Each row is a point. Each copy is the shape, with its points in the same order, turned, moved and blurred by noise. Say if it was mirrored as well.

Shape:
[[-29, 16, -6],
[22, -13, -23],
[6, 15, -13],
[-8, -10, -22],
[-14, -8, 1],
[-10, 10, -16],
[-7, -8, -6],
[51, 24, 3]]
Copy 1:
[[-20, -13, -17],
[32, 20, -18],
[17, -9, -20],
[3, 16, -21],
[-9, 7, 1],
[3, -3, -22],
[3, 10, -4],
[60, -24, -3]]
Copy 1 is: mirrored
Copy 2:
[[20, 10, 6],
[-4, -34, 3],
[-5, -10, -11],
[13, -24, 8],
[4, -7, 20],
[9, -7, -4],
[2, -9, 9],
[-53, -11, -22]]
Copy 2 is: mirrored

Shape:
[[-4, 32, 24, 3, -20, 15],
[-28, -18, -16, -28, 29, -25],
[29, -10, 40, 10, -10, 12],
[3, 8, -20, 11, 11, 27],
[11, 2, 18, 6, -18, -20],
[-34, -18, 32, -36, 34, -28],
[-25, -25, -23, 35, -25, 16],
[18, 4, -31, -3, 5, 7],
[-6, -31, -2, -39, -27, -21]]
Copy 1:
[[-4, 16, 34, 28, 8, 26],
[-14, -11, -40, -17, 33, -5],
[18, -5, 39, 1, -24, 1],
[-2, 11, -13, -2, -13, 43],
[14, 17, 15, 14, 0, -14],
[-8, -41, -6, -8, 47, -19],
[-32, 13, -24, 22, -43, 8],
[7, 28, -16, -17, -7, 27],
[-28, 20, 3, -24, 12, -34]]
Copy 1 is: only turned
Copy 2:
[[7, 35, -10, 34, -1, 10],
[33, -44, -13, -13, 11, -17],
[-16, 19, 37, 16, -17, 17],
[-16, 10, -26, -5, 3, 20],
[-1, 16, 23, 19, -3, -20],
[56, -50, 18, 24, 4, -11],
[-40, -3, -31, 10, -27, -17],
[-9, 9, -12, -32, 11, 4],
[30, -5, 13, -7, -38, -38]]
Copy 2 is: mirrored
Copy 3:
[[29, -19, -1, 0, -25, 38],
[-41, 8, 16, -9, 0, -18],
[60, -12, 18, 2, -9, 0],
[10, 0, 6, -1, 28, 31],
[24, -11, 0, 23, -21, -3],
[-20, 13, 29, -32, -35, -28],
[9, -8, -47, -8, 27, 4],
[-3, -10, 16, 19, 29, 19],
[-15, -47, 9, -3, -10, -33]]
Copy 3 is: mirrored
